Each row is a point. To make a cloud, some directions were put in groups of two or more. Within a group, all points are equally far from the middle, so they leave a hole (a ring in 2 directions, a hollow ball in 3). The other directions are filled evenly. Then the cloud was stretched, turned, moved and blurred a little. How many holes are there, and how many directions does each take, smallest first?
In the rows, 128 means zero.

Cloud, 13 rows:
[[135 154]
 [126 144]
 [143 160]
 [122 100]
 [141 137]
 [126 187]
 [117 165]
 [127 110]
 [130 119]
 [109 170]
 [185 111]
 [171 100]
 [129  96]]
Holes: 0

Cloud (21 x 3):
[[170  97 129]
 [110  84 145]
 [150  83 113]
 [ 94 121 147]
 [ 98 130 135]
 [161  93 103]
 [102 134 126]
 [133 108 171]
 [159 146 147]
 [ 97 113 157]
 [121 103 170]
 [122 117 173]
 [173 101 111]
 [127 146 158]
 [132 154 126]
 [103 137 136]
 [168 117  94]
 [155  93  98]
 [158 128  90]
 [174 117 143]
 [179 125 114]]
Holes: 1 (3)

Cloud, 56 rows:
[[145 116 127 112 146 158]
 [138 128 130 170 109 203]
 [137 155 116 158 171 118]
 [132 118 166 133  96 124]
 [136 128 152  97 136 135]
 [178 126 119 154 166 105]
 [150 135 112  87 101 144]
 [126 129  86 112 111 204]
 [114 121 130 117  85 163]
 [174 165 159 114 103 120]
 [141  97 162 104 153 152]
 [120 139 157 152 133 111]
 [158 103 139 110 157 151]
 [117 130 140 123 129 153]
 [146 112 135 124 127 122]
 [148 117 132 122 116 138]
 [159 155 121 165 134 153]
 [166 104 149 131 123 195]
 [172 136 142 122 142 127]
 [141 170  92 110 153 167]
 [188 124  95 130 146 133]
 [129 128 106 112 139 178]
 [191 161 152 119 114 181]
 [174 116 128 121 163 138]
 [154 126 158 143  98 148]
 [106 142 133 118 156 157]
 [102 157 143  95 129 130]
 [142 168 121 155 118 144]
 [ 95 150 144 116  89 154]
 [112 163 113 123 125 173]
 [ 98 146  99 113 117 166]
 [151  79 126 122 165 147]
 [101 100 128 149 155 137]
 [146 165 138  94 144 147]
 [102 107 123 130 133 135]
 [120 116  95 119 138 154]
 [109 140 118 149 148 105]
 [138 148 138 125 160 169]
 [188 149 116 166 117 200]
 [193 128 109 164 164 194]
 [105  91  97 120 161 123]
 [158 135  92  92 127 127]
 [193 138 169 136  90 121]
 [153  85 110 140 151 167]
 [133 118 145 154 166 117]
 [118 120 115 164 103 158]
 [134 156  85  99 183 129]
 [147 130 171 156  94 164]
 [154 137 179 121 155 156]
 [105 125 133 141 110 173]
 [136 127 160  88  93 187]
 [111 150 130 107 176 138]
 [ 89 138 131 137 108 117]
 [170 134 120 145 177 148]
 [140 176 110 142 115 119]
 [155 108 104 141 107 186]]
Holes: 0

Cloud, 78 rows:
[[127 137  89 132 124 107 190 150]
 [125 137 108 129 130 172 134 107]
 [130  88 167 121 144 134  83 109]
 [151 148  92 148  91 133 138 157]
 [133  84 112 125 131 108 125 160]
 [140  65 132 151 125 127 102 117]
 [128 114 123 107 108  90 134 159]
 [157  68 132 146 108 122 143 112]
 [108 124 170 185 105 134 141 116]
 [103 136 127 141  95  94 159 107]
 [121 131 120 166 168  96 106 109]
 [170 126  88  92 129 143  95  96]
 [131 112  85 177 161 145 130 140]
 [146 154  79 130 154 119 112 140]
 [170 134  76 138 176 152 130 144]
 [119 106 102 171 141 103 115 150]
 [134 173 165 167 141  91 145 137]
 [161 127 112 129 141 167  99  85]
 [181 138 116 139 144 102 163 160]
 [151 120 133 199 106 107 159 128]
 [122 141 124 133 185 150 129 140]
 [155 116 112 106  85 105 101 133]
 [191 144 119 125 116 121 148 105]
 [ 93 162 118 140 112 135 163 147]
 [145  86  88 170 154 124 184 124]
 [102 103 134 166 170  98 148 105]
 [128 133 150 156 116  80  86 132]
 [137 157  93 137 115 145 115 107]
 [125 124 114 171 107  80 109 128]
 [148 173 150 150 135  90 150 119]
 [128 117 141 116 146 118  98 164]
 [147 111 149 127 158 172 104 109]
 [101  95 125 141 149 139 111  98]
 [135 105 100 160 150 171 169 115]
 [ 95  85 145 134 113 125 112 116]
 [198 131  73  83 136 104 125 126]
 [148 110  92 103  92 117 110 146]
 [145 128 121 103 101  97 100 151]
 [164 150 124 106 132  81 102 118]
 [139 112 159 139 158 157 144 133]
 [114  83 162 144 150 100 112 140]
 [111 147 178 179 101  81 151 124]
 [ 93 131 153 180  95 115 167 108]
 [128 159 103 164 100 121 134 156]
 [130 134  92 162 120  70 145 132]
 [147  79 129 107 103 122 123 123]
 [110 130 114 206 141 128 131 132]
 [171 123 119 131 167 150 147 154]
 [153  69 128 161 136 118  99 127]
 [133 161 153 120 145 106 158 158]
 [112 149 107 160 128  64 157 134]
 [126 123 132 160 138 103 100 163]
 [154 148 142 107 121 100  78 110]
 [112 131 108 163 129  92 190 165]
 [184  94 108 118 147 174 115 149]
 [109 130 124 176 131  77 137 100]
 [147 146 103  94 129 114  99 103]
 [ 98 141 146 148  89 147 132 128]
 [134 160 114 138 129  77 150 108]
 [140  90 100 142 128  94 157 163]
 [148 120 120 129  86 124  87 121]
 [163 136 152 160 114  97 144 110]
 [116 139  97 171 145 127 183 162]
 [137  95 123 119 117 164 108 144]
 [184 142  75 103 142  92 119 124]
 [117 105 141 151  92 100 105 104]
 [158 148  78 140 156 130 180 149]
 [160 165 132 166 159 116 130 134]
 [ 97 112 163 156 112 159 119 123]
 [126 179 152 167 154  89 156 122]
 [133 119 118 177 174 100 174 116]
 [129 121 147 156 184 146 100 112]
 [136 107  99 182 116 123 102 109]
 [115  86 114 170 143 101 126 139]
 [188 107 134 158 137 137 146  96]
 [149 112 100 164 143 175 150  96]
 [116 112 154  96 127 134  93 147]
 [151 151 136 117 131 160 118 102]]
Holes: 3 (2, 2, 3)

Cloud, 104 rows:
[[ 91 131 156 151 128 129 124 181  90]
 [131 111 113 121  89 167 164 126 116]
 [ 93 109 144 134 107 157 148 130 152]
 [149 122 146 119 143 156  84 105 142]
 [126  81 101 113 111  86 100 171 168]
 [ 82 131 124 136 155  80 119 175 122]
 [132 150 150 119 162 166 170  93 132]
 [127 142 102 141  93 139  58 132 116]
 [100 127 106  87 158 117 102 122 169]
 [119 168 160 157 124 122 160 156 109]
 [ 88 163  94 133 166 105 133 115 135]
 [115 151 152 130 110 152 124 200 155]
 [ 79 127 159 125 118 120 155 124  96]
 [115 165 128 141 117  81 134 135  86]
 [ 93 142 103 162 134  91 125 182 130]
 [135  88 123 116 126 100 163 131  96]
 [162 114  94 135 147 128 136 114 164]
 [119 110 181 134 167 115 142 124 140]
 [ 90 129 141 136 120 164 135  96 120]
 [134 134 132  84  66 139 121 123  85]
 [146 123  93 109  95 105  79 148 133]
 [130 160 102 111  90 158 121 134 154]
 [152 131 122 110  62 139 107 141 134]
 [146 124 112 176 142 133 134 161 109]
 [117 107 132 131 120 167 151  92 142]
 [122 152 112 158 108 123 140  99 127]
 [144 122 157 171  77 107 106 141 114]
 [143 115 113 148 147 107 109 199 167]
 [106 133 102 119 156  83 145  86 150]
 [108  91 131  81  82 128 118 149 135]
 [126  94 127 108  93 146  91  97 120]
 [147  97 107 145  86 131  77 137 129]
 [159 142 108 155 113 155  96 107 152]
 [135 187 161 101 164 108 146 128 139]
 [118 133 154 154 102 101  96 123 144]
 [162  92  96 149 117 107 136 157 174]
 [ 93 116 133 113 119 154 107  84 141]
 [114 109 164 119 150  90 116  95 112]
 [127 136 140 122 166  71 118 160 181]
 [172 134 167  93 125 141 136 148 121]
 [138 139 118 135 155 173 125 143 136]
 [141  99 131 117 129 116 174 153 100]
 [120 176 125 119 118 127  58 135 144]
 [152 115 125 101 135  67 111 106 116]
 [120 133 162 130 158  62 111 128 159]
 [117 145 140 137 147 148 137 177 104]
 [159 138 133  89 111 173 126 145 138]
 [137 147 150  93  86 132 128 120  61]
 [112 161 141 118 132  71  93 110  98]
 [ 94 157 138 116 112  80 115 189 137]
 [119 137 156 131  81 159 104 182  96]
 [122 121 151 164 124 145  83 131 113]
 [154 136 111 149 169 134 131 133 151]
 [139 119 154 132  80  80  89 128 112]
 [160 138 148  67 107  98 116 101 140]
 [174 101 127 170 116 123 104 168 167]
 [180 110 140 117 129  79 117 106 141]
 [143 119 176 119  99 134 145  94 138]
 [137 131 144 130 140 111  80  97 165]
 [149 118  95 135 115 157  86 110 155]
 [150 119 107 158 157 135 135 144 162]
 [122  97 158 114  92 115  98 154  82]
 [148 171 115 152 100 157  86 142 133]
 [110 148 139  93 131  74  94 114 156]
 [143  74 127 131 124  56 141 131 118]
 [141 101 150 131  83 154 122 117  85]
 [125 138 115 133  92 129 173 165 123]
 [117 122 168  86 126 127  82 109 117]
 [119 101  96 130 104 167 120 155 144]
 [109 135 131 115 169 152 126 139 167]
 [160 143 148 162 154  97 134 184 159]
 [161 125 175 134 138 101 188 154 142]
 [104 160 120 112 110  98  60 125 120]
 [131 140 142 111 134  79 136 204 170]
 [112 133 140 119  95  70 120 114 115]
 [ 88 121 175 113  93 108 136 131 121]
 [161 103 145  85 132 144 134 114 142]
 [170 122 109 150 138 144 115 103 157]
 [166 156 138 103 151 113 103 101 172]
 [ 74 153 151  77 128 130 118 138 142]
 [128 104 108  86 119 158 113 111 160]
 [107 113 141 104 138  84  87 168 120]
 [149 103 141 161 132 162 153 161 130]
 [102 136 120 140 114 132 105 113  62]
 [115 118 102 155 110  69 140 163 101]
 [129 147 193  81 151 114 128 134 142]
 [125 157 147 111 165 143 179 123 114]
 [160 122 132 103  81  95 121 183 125]
 [148 115 134 158 102 107 137 101 144]
 [137 110 139 111 127  57 125  98 143]
 [ 85 170 134 110 119 133 141 156 148]
 [123 148 127 118 152 153 102 165 121]
 [113 118 109 101 113 160 169 125 151]
 [175 107 120 148  96 126  85 124 136]
 [102 137 174  98 147  88 176 145 138]
 [ 96 175 165 114 108 151 104 153  95]
 [144  85 107 139 102 158 147 127 124]
 [ 80 112 164 133 153 111 113 144 154]
 [136 113 136 109 110 152 131 198 148]
 [159 183 127 122 122 141 116 167 126]
 [132 192 132 128 149 113 154 142 115]
 [131 151 156 124 156 140 149 111  77]
 [182 158 157 147 115 127 125 164 113]
 [160 119 112 105 102  86  85 140 119]]
Holes: 2 (2, 6)

Cloud (93 x 9):
[[160 152 120 185 153 138 135 133 121]
 [130 131 163 159 111 132 108 186 128]
 [109 126 105 151 176 168 162 137 132]
 [150 116 155 169 142 108 114 151 169]
 [114 118 178 127 182 154 109  95 116]
 [175  90 105 128 156 152  97  88 122]
 [145 124  95 152 138 164 133 163 119]
 [ 88 115 102 196 135 154 112 139 138]
 [123 177 127 108 129 149 106 127 168]
 [168 107 141 128 150 119 110 169 120]
 [145 144 148 184 174 150 132 168 170]
 [157 136 158 122  94 143 113 169 124]
 [144 107 137 137 105 137 123 134  66]
 [ 94 100 130 151 167 127  97  85 117]
 [161 110 169 106 138 116 117 152 145]
 [ 82 149 157 131 134 149  97  90 192]
 [149 115 173 184 125 115  76 155 116]
 [133 116 161 107 163 120 154 123  89]
 [108 157  78 174  99 103 117 109 154]
 [160 117 153 134 162 115 166 115  96]
 [144 152 165  89 123 131 160 138 171]
 [146 150 134 142  92 113 118 144  89]
 [109 111 136 115 152 131 123 123  74]
 [143 130  93 138 114 141 111  69 121]
 [163 132 137 150 181 144 101 136 149]
 [127 118 126 188  93 140  96  99  99]
 [142 156 101 138 144 158 144 156 132]
 [144 127 158 143  73 122 106 118 111]
 [149 110 134 182 163 166  96 123 121]
 [124 153 127 155  96 112 161 148 160]
 [165  86 145 117 133 143  89  82 116]
 [160 157 160 151 115 142 100 123 105]
 [171 145 124 155 165 168  99 118 107]
 [128  97 120 142 104 166 118 136 116]
 [ 95  99 142 138 176 138 143  98 108]
 [128 117 102 169 177 148 120 149 139]
 [136 166 188 129 123 165  85 116 152]
 [ 88 126 162 161 176 161  99 114 142]
 [132  89 141  81 128 120 118 107 111]
 [133 161 193 137 105 140  91 137 132]
 [119  99 128 161 160 132 129 180 144]
 [139 137 101  98 135 146 142 130 161]
 [126  92 169 128 165 135 140  93 138]
 [ 78 162 145 161 105 102 139  74 162]
 [114 156 128 148 117  85 141  83 157]
 [140 156 135 119 181 122 162 149 126]
 [ 99 109 103 178 138 120 165 162 116]
 [175 149 169 129 108 153 115 169 129]
 [102 156 136 165 110  96 136 111 187]
 [ 94 169 174 180 150 159 122 130 183]
 [170 114  77 147 157 119 104 118 118]
 [114 141 105 108 140 161 134  89 148]
 [114 104 130  98 180 138 125  92  86]
 [120 138 151 126 173 124 104  78 151]
 [115 170 165 151 109 124 149 139 153]
 [140 154 155 138 141  97  99 125  89]
 [120 139 172 151 164 160 139 102 122]
 [135 137 164 156 109 126 127 157 112]
 [128 100 128 146 122 119 128 136  64]
 [130 128  94 148 106 110 177 146 165]
 [159 142 103 104 181 127 110 102 125]
 [122 137  63 158 107 123 115 103 141]
 [128 134  79 135 134 132 129 101 160]
 [120  83  89 148 153 135 137 100 149]
 [119 104 133 114 162 117 144 131  95]
 [143 147 163 117 113 134 170 106 148]
 [128  99 114 117 105 128 117  66 102]
 [120 113 118  87 168 113 130 117 101]
 [129  95 141 152 123 129  91 177  97]
 [102 111  96 131 119 140 167 121 154]
 [153 130 169 109 152 106 124 132 128]
 [106 152 181 142  97 125 141 139 159]
 [130 137 105  74 175 150 141  83 150]
 [139 116 147  61 122 150 129 124 135]
 [123 117 157 105 160 136 120  64 141]
 [201 125 147 127 179 157  85 143 144]
 [131 118 153 101 125 157 105  76 137]
 [112 144 120  83 133 121 130 124 159]
 [ 90 139 109 152 179 145 132  93 111]
 [111 124 168 141 113 100  87 118  63]
 [141  68 174 109 140 148  84 112 129]
 [ 96 128 120 140 121 118 154 131  87]
 [117 141 119 124 126 159 120  75 128]
 [121  84 120 114 132 145 142 103 144]
 [105 148 113 178 156 132  92 136 132]
 [116 152 140 125 153 148 131  86 191]
 [139 150 122 146 151 166  89 150 129]
 [164 132 127 120 126 132 176 154 178]
 [134 147 159 143 167 111 110 142 151]
 [155 154 124 149 131 172 117 110 151]
 [107  75 150 147 149 131  77 103 115]
 [144 153 109  94 128 151 134 138 152]
 [143 119 135 128 171 133 131 170 132]]
Holes: 2 (2, 3)

Cloud:
[[115 151 114  81 133 132 145 125 136]
 [145 159 109 123 156 105 124  82 122]
 [168 143 142 139 104 144 178 171 143]
 [161 157 134 133 178 116 119 157 140]
 [134 160 168 136 128 161 155 152 141]
 [128 142 141 104 123 130 122 153  96]
 [135 129 115  68 178 164  53 129 122]
 [140 107 190  90 171 165  83 132 125]
 [117 155 134  99 110 149 100 157  93]
 [117 143 113 167  64 113 155 171 159]
 [ 96 152 106 125 149 103  74 103 145]
 [125 122 167 104 131  96 156 167 118]
 [139  99  98 181 171 137 117 127 117]
 [128 156 137 161 129 126 141 121 125]
 [158 147 113 129 154 126 110 144 129]
 [135 197  98 142 118 111 178 151 172]
 [115 120  99 130 135  88 146 144 147]
 [ 75  78 138 106 140 127 118 106 100]
 [149 136 119 147 192 133 119 124 173]
 [110 142 147 148  99 168 105 104 113]
 [ 81 102 112 113 147 112 141 153 136]
 [165 143 133 120 173  94 102 111 142]
 [119 132 100  74  92 121  64 155 131]
 [144 124  84 178 165 116 159 118 146]
 [111 152 115 190  85 133 130 187 160]
 [111 133  85 139 124 100 108 124 129]
 [146 129 166 138 137 111 114 143 145]
 [134 100 137 130  92 151 120 151 102]
 [139 119 141 101 134 141  77 152  88]
 [138 125 121 125 165 175  94 115 118]
 [136 137  81 130 203 133 141 131 142]
 [134 168 111 118 174 144 112  74 142]
 [146 129 111 143  94 132 126 122 162]
 [104 130  66 128 155  93 108 116 152]
 [110 144 149 142  92 121 145 177 148]
 [158 146 134  91 121 146 104 114 100]
 [171 128 146  79 117 126 142 117 134]
 [111  96 125 151 145 133 172 141 171]
 [126 142 147 164 173 120 191 139 167]
 [147  84 109 173 136 141 135 151 154]
 [ 96 123 139 106  89 129  87 130 103]
 [144 121  87 153 148 146  98 146 144]
 [ 90 129 104 116  93 141 164 164 118]
 [ 84 144 159 130 102 175 111 167 134]
 [139 153 170  93  97 141 116 152 147]
 [110 133  95 128 105  66 119 138 142]
 [110 105 146 132 135 145 124 115 138]
 [123 153 100 140 152 162 142 101 148]
 [107 142 151 128 142  93 104 108 137]
 [149 135 168  66 184 130  96 128 107]
 [161 112  52 173 130 129 106 143 166]
 [140 153 138 100 187 112 118  68 134]
 [ 81 113 163 131  92 160 144 151 144]
 [124 131 131  75 140 121 121 123 135]
 [121 119  70 132 129  76 153 120 171]
 [130 128 141 104 153  95 138 147 118]
 [126 119 119 110 130 138  74 117 149]
 [125 171 113 124 175 116 138  84 146]
 [145 171 126 132 182 111 148 102 144]
 [115  96  76 141 171 121 144  73 160]
 [ 98 137 145 161 167 142 102 129 132]
 [127 125 148  83 118 120 165 118 123]
 [143 132 134 118 163 138  83 132  90]
 [147 154 133 159 149 157 102 136 126]
 [132 134 121 177 171 147 144 177 155]
 [136 165 166 137  88 132 144 167 121]
 [150 161  90 127 106 125  99 139 113]
 [149 127 114 142 150  87 132  86 150]
 [124 155 158 107  93 146  95 197 113]
 [157 156 144  95 112 157 127 184 128]
 [ 85 138 104 175  92 141 142 198 151]
 [126  96 152  92 131 118 167 111 116]
 [159 121 138  81 180 132 153 103 129]
 [151 162 115 178 147 188 134 121 156]
 [142 131 155 125 168 124 167 174 137]
 [151 153 121 134 167 135 127 109 147]
 [103 111 130 144  91 153 100 117 146]
 [138 124 150 115 153  99  73 117 112]
 [138 157 121  84 177  98  89 118 106]
 [111 135 146  92 187 163  84  97 136]
 [154 150  73 139 124  92 137 141 148]
 [125 145  85 147 166 126 146 147 149]
 [126 131 138 158 130 131 173 129 133]
 [145  91 128 112 159 171 140 111 135]
 [124 181 168 120 107 161 113 126 108]
 [ 96 146 111  86 146  99 116 125 126]
 [107 155 160  82 120 159  86 140  96]
 [140 111 120 130 152 120 107 123 122]
 [113 144 117  68 132  84 131  92 113]
 [104  96 115  92 172 134  84 126 114]
 [115 118 152 134 125 185 161 185 139]
 [104 135 164  88 104 138 108 135 103]
 [143 114 146 129 133 138 101 160 107]
 [146  93  88 129 167 142 124 137 130]
 [108 157 153  67 140 118  82 147  85]
 [134 142 159  94 110 167 138 157 144]
 [125 135 130 129 153 129 110 117 176]
 [107 126  89 165 127 123  64 120 110]
 [119 107 107 143 158 113  67 112 141]
 [125 157 142  96 149 138 133 109 127]
 [151 143 131 133 167 114 143  97 113]
 [163 136 115  71 120  94  73 154 120]
 [137 128 115 165 159 147 101  93 121]
 [102 143 143 104 116  78 123 176 129]
 [108 153 103 143 109 116 140 152 160]]
Holes: 0
